Rows are points. Two turns around zero, p and q, are shown by what they do to some points. Write where each new point lands after one turn and then the other. Backwards means that the second turn is done in reverse. Each puzzle has new turns, and all numbers are rounded.
In the rows, zero is written as 128.

Turn p:
[134  98] => [121  98]
[151 114] => [143 106]
[ 98 172] => [118 180]
Turn q:
[108  77] => [156  81]
[127 152] => [109 142]
[117 163] => [ 94 141]
[160 119] => [155 147]
Where do these land?
q, then p: [136 146] => [127 148]
p, then q: [ 94 132] => [ 96 116]
p, then q: [178 139] => [167 161]
q, then p: [104  94] => [122  87]

Turn p:
[104 111 106] => [148 103 145]
[161  91 116] => [155 163 153]
[141 130 193] => [ 68 156 136]
[105 164  97] => [144  92  93]
[129 143 127] => [125 126 113]
Turn q:
[122 153  77] => [140 180 148]
[149 100 137] => [150 104 113]
[ 91 120 163] => [ 85 114 103]
[124 108 138] => [128 117 108]
[171 183 121] => [141 127 197]
[111 104 131] => [124 128  99]
Where do these land?
q, then p backwards: [127 169 160] => [ 97 107 163]
p, then q: [152 125 115] => [136 129 154]
p, then q: [102  88 162] => [ 85  95 106]
q, then p: [141 170 154] => [ 88 122 159]
q, then p: [117 110  91] => [143 135  89]
q, then p: [130 106  86] => [144 149  88]

Turn p:
[119 178 112  71] => [165 140 188  97]
[166  81 142 167] => [ 83  92  84 142]
[117 131  83 111] => [166 128 121  98]
[134 112 164 165] => [ 93 126 110 166]
[109 121 139 113] => [120 153 132 119]
[122 145 128 142] => [140 129 132 147]
Turn q:
[165 139 173 103] => [191 117 123 134]
[100  97 105 157] => [ 75 117 114 129]
[126 117  84 145] => [ 87 138 140 150]
[106 119 104 113] => [106 155 116 124]
[143 169 173 123] => [179 112 149 103]
Where do these land?
q, then p backwards: [138  91 187 152] => [172 116  82 164]
p, then q: [134 110 136 166] => [ 86 126 136 134]
q, then p: [105 170 109 108] => [126 140 182 132]
p, then q: [118 141  92  91] => [176 144 122 147]
q, then p: [148 161  99 105] => [120 120 163 167]
p, then q: [125  95 145 146] => [ 94 144 138 114]

Turn p:
[ 97 150 162 124  92 111] => [146 140 163 128 106  83]
[120 146  91 161 170 112] => [136 166  81 122 161 134]
[117  95 156  65 141 128] => [ 92  87 124  98  83 114]
[172  86 117 133 115 154] => [109  88 140 153 148 167]
[106 151 165 145 149 158] => [132 158 114 159  85 124]
[143 139 151 146 133 109] => [108 157 143 135 133 123]
[151 155  69  94  81 150] => [188  99 156  93 143 172]
[159  98 112 119 116 122] => [111  98 141 122 154 145]
[ 88 133 129 165 154 107] => [130 160  92 142 140  90]
Turn q:
[140 151 119 189 136 105] => [152  78 142 165 125 108]
[140 117 145 100 127 117] => [104 137 137 107 144 128]
[196 119 151 122 177 144] => [130  87 143  97 181 175]
[ 81 139 143 161 131 124] => [165 149 145 158 120 103]
[ 79 154 142 100 158 136] => [170 169 119 100 138 104]
[103  84 102 102 102 122] => [ 87 168  97 146 120 129]
[137 106  82 106 116 119] => [ 91 125  83 132 123 131]
[ 97 150 149 169 107 163] => [171 142 159 149  87 136]
[179 131 119 103  98 121] => [ 82  98 128  99 113 139]
Where do these land?
q, then p: [112 129 149 111 154 108] => [107 155 118 100 122 131]
p, then q backwards: [138 108 145 103 150 123] => [152 125 115 109 100 121]
p, then q: [ 83  90 124 111 148 111] => [ 91 135  89 151 140  98]
q, then p: [113 174 145 138  88 115] => [116 123 185 120 134  96]
q, then p: [134  98 133 150 112 200] => [164 121 143 181 100 170]
p, then q: [156  97 143 116 103 123] => [131 166 151 145 148 135]
q, then p: [113  93 146 111 136 146] => [147 158 116 129 102 146]
q, then p: [145 202  76 130 117 119] => [118  61 155 101 178 117]
p, then q: [159 160  92 181 145 107] => [193  97 110  96 142 133]
